Each row is a point. The points of each table are mixes of a few directions, plus a little noise. Count the directions of each table, and those that both share. Where both have some left over, give the other angles between the two spaces (their principal angles), to ten degrees, smallest first.
(in the rows, 128 means zero)

First:
[[140  81 184]
 [ 77 137 107]
 [119 145 107]
 [155 119 144]
 [148 159  99]]
Second (5 x 3):
[[175 114 153]
 [ 78 138 108]
 [144 159  97]
 [ 92 132 116]
 [152  98 166]]
Directions: first 2, second 2, shared 2

First:
[[123 115  95  72 128 130]
 [112 145 155 159 159 120]
 [155 119 111 114 128 140]
 [138 136 164 194  95 129]
 [ 79 138 126  94 169 108]
 [185 115  99 110 145 157]
 [ 72 153 180 180 127  99]
 [115 113 102  81  96 122]
 [176 119 123 147 105 150]]
Second (6 x 6):
[[123 127 131 129 123 131]
 [227 126  42 129 176  97]
 [123 140 151 109 153 113]
 [ 92 125 154 134 101 145]
 [123 125 128 132 119 134]
 [ 81 124 162 134  95 149]]
Directions: first 3, second 2, shared 0; angles 40, 40

First (8 x 11):
[[101 140  89 118 184 148 170  87 148 122  89]
 [182 123 164 124  72 117 105 156 123 173 171]
 [133  78 147 128  89 113  93 149 127 119 148]
 [154 111 168 130  77 105  98 155 123 126 144]
 [115 114  96 123 158 146 140 109 139 139 131]
 [ 99 176 133 143 144 121 134 131 106  84  98]
 [100 136 108 115 179 136 182  81 160 100  54]
 [141 146 118 141 118 137 100 154  95 161 192]]
Second, 9 rows:
[[155 102  87 128 144  66 138 171 128  86 153]
 [130 126 126 129 128 126 130 131 129 126 130]
 [108 146 159 129 116 172 120  96 128 158 109]
 [125 131 134 128 127 136 127 122 128 134 124]
 [ 83 167 195 129 102 227 110  58 129 197  87]
 [149 109  97 127 139  82 136 160 128  96 147]
 [165  96  72 127 148  47 142 185 128  73 162]
 [105 150 163 129 115 180 119  93 128 163 107]
 [134 122 119 127 131 115 130 138 128 118 133]]
Directions: first 4, second 1, shared 0; angles 70

First (10 x 18):
[[163 103 154 121 117 115 119 136 119 108 146 124 122 148 136 118 114 126]
 [167  72 151 112 110 135 112 157 110 110 140 127 132 138 131 105  87 117]
 [136 110 134 125 121 132 121 140 119 124 134 130 131 131 131 122 113 126]
 [147 143 119 109 155 133 170  67 179 138  60 107 111 107  80 127 176 108]
 [205 119 184 115 124  82 139  91 144  89 136 104  98 170 127 119 152 125]
 [  8 207  59 170 144 148 124 142 119 177 136 156 151  93 147 168 148 156]
 [127 118 103 108 146 161 154 103 159 148  65 120 129  92  84 119 139 105]
 [129 138 145 143 116 104 111 142 109 115 171 133 126 153 158 135 123 145]
 [162  58 142 105 110 152 112 165 109 116 129 130 138 127 123  99  75 109]
 [ 35 209  89 173 136 118 118 137 113 156 163 150 140 121 163 169 154 165]]
Second, 11 rows:
[[159  85 164 108 140 112 122 133 172 162 149  98  77 121 153 129 143 170]
 [150  96 111 107 104 152 130 127 104 107  69 151 162 102 103  85  92  97]
 [ 73 125 113 153 156 160 118 153 117 157 158 128 126 122 122 131 108 161]
 [132 106 173 161 155 117 109 132  99 115 189 121 100 169 130  95 102 204]
 [120 144 151 157 150 106 124 107 119 124 155 125 105 149 132 112 136 189]
 [138 172 118 124 135 114 160  75 151 116  82 124 129 126 102 135 173 104]
 [ 96 153 111 152 150 158 138 130 107 112 143 127 150 155  90 144 118  95]
 [136  83 100  85  85 153 114 180 136 150 100 140 154  83 153 138 101  75]
 [114 151  71 103 104 156 151 119 134 129  48 149 175  86 102 139 135  50]
 [181 146 161 121 134  93 151  81 151  95 122 105 107 164 111 135 166 109]
 [107 148 134 139  94  88  93 172 117 140 191 141 125 135 210 164 132 154]]
Directions: first 3, second 6, shared 3
